Each row is a point. Each copy is the shape, with its points in the same order, stretched, turned, moved and blurred by noise. Some copies are also mirrored. Which?
In the rows, 128 means zero.

Shape:
[[143  67]
 [ 94 104]
 [189 140]
 [106 121]
 [118 216]
 [144 133]]
Copy 1:
[[ 81 168]
 [ 88 109]
 [166 166]
 [116 111]
 [206  95]
 [148 137]]
Copy 1 is: mirrored
Copy 2, 6 rows:
[[137  51]
 [ 84  91]
 [186 120]
 [102 107]
 [112 208]
 [138 119]]
Copy 2 is: only turned

Shape, 7 rows:
[[133 102  83]
 [138 146 121]
 [115 123 191]
 [185 136  37]
 [ 94 123 182]
 [149 106  94]
 [ 93 131  53]]
Copy 1 (7 x 3):
[[116 112  93]
 [132 159 110]
 [131 153 178]
 [149 125  29]
 [106 151 180]
 [133 116  95]
 [ 71 134  74]]
Copy 1 is: only turned
Copy 2 (7 x 3):
[[174 101 131]
 [136 139 149]
 [ 87 104 184]
 [194 145  75]
 [100 106 205]
 [162 107 119]
 [210 128 166]]
Copy 2 is: mirrored
Copy 3, 7 rows:
[[ 78 122  96]
 [105 148 138]
 [180 143 128]
 [ 19 111 146]
 [172 158 109]
 [ 84 115 115]
 [ 46 172  81]]
Copy 3 is: mirrored

Shape:
[[198 111 188  72]
 [100 174 174  71]
 [150 190 129 163]
 [176 175 109 116]
 [179 125 113 145]
 [ 73  69 108 180]
 [ 92 125  72 186]
 [ 96 123 151 194]
 [147 150 169  99]
 [110 114 107 131]]
Copy 1 (10 x 4):
[[135 204 108 165]
 [154 187 180  88]
 [199  96 149 119]
 [192 136 107 108]
 [157 101  92 139]
 [ 78  32 133 110]
 [133  24 124  87]
 [130  52 172 134]
 [154 165 145 127]
 [122  96 117  99]]
Copy 1 is: mirrored
Copy 2:
[[153  39 148  85]
 [145 141 158  57]
 [174 156  93 130]
 [151 116  79  87]
 [131 104  88 141]
 [ 70 155 148 208]
 [ 96 176  93 177]
 [136 160 145 197]
 [153 107 143  94]
 [100 139 123 133]]
Copy 2 is: only turned

Shape (12 x 6):
[[201 109 111 164 117 174]
 [ 86 127 191  56  94  58]
 [136 156  89  96 179 163]
 [130 110 103 166 106 173]
 [109  97 164 160 100 149]
 [ 73 120 144  78  68  38]
 [151 144  96 168 140 132]
 [107 125 117  79 189 158]
 [117 177  76  66 157 152]
 [150  77  84 166 109 101]
 [173 104  56 131 140 167]
 [140 147  89 116 181 132]]
Copy 1 (12 x 6):
[[127  63 107 172 116 142]
 [ 90 100 172  13 146 120]
 [ 84 133  78 152 188  85]
 [105 133 126 166 130 166]
 [114 103 172 156 124 169]
 [108 150 145   7 129 135]
 [146 141 111 150 119 118]
 [ 82 123 109 132 215 105]
 [ 50 155  63 118 193  86]
 [162 127 106 117 105 172]
 [113 109  54 157 150 150]
 [125 143  87 129 172  87]]
Copy 1 is: mirrored
Copy 2, 12 rows:
[[185 121 133 184 122 168]
 [ 57 147 182  41 116 122]
 [168 148 105 160 205 150]
 [160 143  86 140 111 169]
 [108 150 118 122  83 189]
 [ 52 129 133  23  91  86]
 [147 152  86 167 134 118]
 [121 147 122 135 210 176]
 [163 151 102 111 219 121]
 [118 102  81 149 107 115]
 [180 102  90 171 163 146]
 [150 150 102 168 196 121]]
Copy 2 is: only turned
